Every row gives one point. The ring and each string are closed loops that go straight from each point to the next, and from the last back to the first. Before rounding, they use only three directions, however many columns there are. Count how often each string passes through the ring. Passing back the other way cancels.

Ring (10 x 4):
[[-0.9 -4.8  3.5  1.4]
 [ 0.3 -2.6  4.4  2.3]
 [ 0.4 -0.3  4.1  2.6]
 [-0.4  1.7  3.0  2.4]
 [-2.0  2.9  1.0  1.7]
 [-3.5  2.6 -1.5  0.7]
 [-3.8  0.8 -3.0 -0.1]
 [-3.6 -1.2 -2.9 -0.3]
 [-3.2 -3.4 -1.5 -0.2]
 [-2.1 -5.2  1.5  0.6]]
String:
[[-5.0 -0.8  0.0  0.2]
 [-2.6 -0.3 -0.5  0.7]
 [-7.0 -0.9 -1.0 -0.5]
 [-5.2  1.4 -4.0 -0.5]
 [-7.3  0.8 -2.8 -0.8]
 [-5.6 -0.3 -0.2  0.1]
 [-1.5  0.4 -0.6  1.0]
 [-0.5  4.2 -3.8  1.0]
 [-2.8  4.7 -2.4  0.9]
 [-3.9  4.6 -0.4  1.2]
 [-0.1  5.8 -1.6  1.9]
 [ 0.1  2.3 -0.7  1.7]
 [-2.1  0.6  1.4  1.4]
 [ 1.4  3.5 -0.9  2.1]
 [-0.5  4.3  1.6  2.4]
 [-3.8  2.7  4.2  2.1]
 [-4.0  1.3  3.2  1.6]
 [-2.3  0.8  1.2  1.4]
 [ 0.1  2.1 -1.1  1.6]
 [ 0.3  3.2 -2.0  1.5]
 [-1.8  0.8 -0.3  1.1]
 [ 0.1  4.1 -3.9  1.1]
 [-5.5  3.8 -3.9 -0.2]
 [-6.0  1.2 -2.1 -0.3]]
Times through: 2
String (26 x 4):
[[-0.2 -0.4 -2.9  0.6]
 [-1.5 -3.5 -3.7 -0.3]
 [-4.6 -6.8  0.4 -0.5]
 [-3.4 -7.6  1.2 -0.1]
 [-0.8 -5.9  1.0  0.7]
 [ 0.5 -2.0  0.2  1.3]
 [-0.9 -1.8  1.2  1.3]
 [-2.8 -3.8  3.8  1.2]
 [-0.4 -1.3  1.4  1.6]
 [ 2.5 -1.4  3.0  2.6]
 [ 2.8 -1.6  6.2  3.5]
 [-0.5 -1.7  7.1  3.0]
 [-3.4 -2.0  5.6  1.8]
 [-1.4 -0.1  2.5  1.8]
 [ 1.0  1.7 -0.3  1.9]
 [ 1.6  5.1  0.4  2.7]
 [-3.3  4.3  2.8  2.1]
 [-5.1  1.9  2.4  1.2]
 [-3.9  0.7  1.1  1.0]
 [-2.2  0.9 -0.3  1.0]
 [ 0.1  3.6 -3.8  1.1]
 [-1.3  2.6 -3.7  0.6]
 [-2.3 -0.3 -0.4  0.8]
 [-4.5 -1.8  0.8  0.4]
 [-4.8 -1.9 -0.6 -0.1]
 [-1.8 -0.8 -0.5  0.8]]
Times through: 2
